Rows are points. Examples show where two turns around zero, p and q, send a point. Write where each new point lands after one turn and then the other. Backwards means that the second turn is done in reverse. Each puzzle has new turns, and all numbers are rounded.

Turn p:
[-0.90 -0.44] => [ 0.05 -1.00]
[-0.12 -2.31] => [ 2.08 -1.01]
[1.02 2.75] => [-2.13  2.02]
Turn q:
[ 1.74 -0.13] => [-0.13 -1.74]
[-2.17  0.26] => [0.26 2.17]
[ 0.67 -2.35] => [-2.35 -0.67]
[1.95 1.26] => [ 1.26 -1.95]
[-2.19  0.95] => [0.95 2.19]
Where do these land?
q, then p backwards: [-0.40 -0.22] => [0.28 0.36]
q, then p: [-0.01 -0.90] => [-0.36 -0.82]
q, then p: [ 2.34 -1.57] => [ 1.54 -2.36]
p, then q: [-1.93  2.69] => [-0.73  3.23]

Turn p:
[-1.21  1.77  0.56] => [-2.06  0.37  0.73]
[ 1.98 -1.04 -1.45] => [ 1.61 -0.92 -1.92]
[ 0.97 -1.94  0.69] => [ 2.16  0.73 -0.07]
[-2.07  2.93 -2.52] => [-3.46 -2.68  0.20]
[ 1.29 -0.94  1.91] => [ 1.32  2.09 -0.29]
[-0.96 -0.77  0.82] => [0.43 0.42 1.35]
Turn q:
[ 0.73 -0.33  3.02] => [ 1.69 -0.07  2.63]
[-0.30  2.96 -2.00] => [-2.29  2.47 -1.22]
[ 0.72 -1.69  0.66] => [ 1.61 -1.10  0.11]
[-0.48  2.13 -2.35] => [-2.15  1.69 -1.68]
[-1.07 -1.66  1.29] => [ 0.32 -2.04  1.14]
[ 0.40 -1.41 -0.62] => [ 0.82 -0.96 -0.97]
Where do these land?
p, then q: [0.06 2.56 0.78] => [-2.65 -0.34  0.22]
p, then q: [ 1.64  2.40 -0.95] => [-2.13 -0.92 -1.99]
p, then q backwards: [ 1.64 -0.90  1.24] => [ 2.15  0.48 -0.44]
p, then q: [-2.49 -2.74 -1.59] => [ 3.47 -1.37  1.52]
p, then q: [ 0.21 -1.84  1.28] => [1.21 1.83 0.52]
q, then p backwards: [-1.07  0.53 -0.77] => [-0.13  1.40 -0.19]
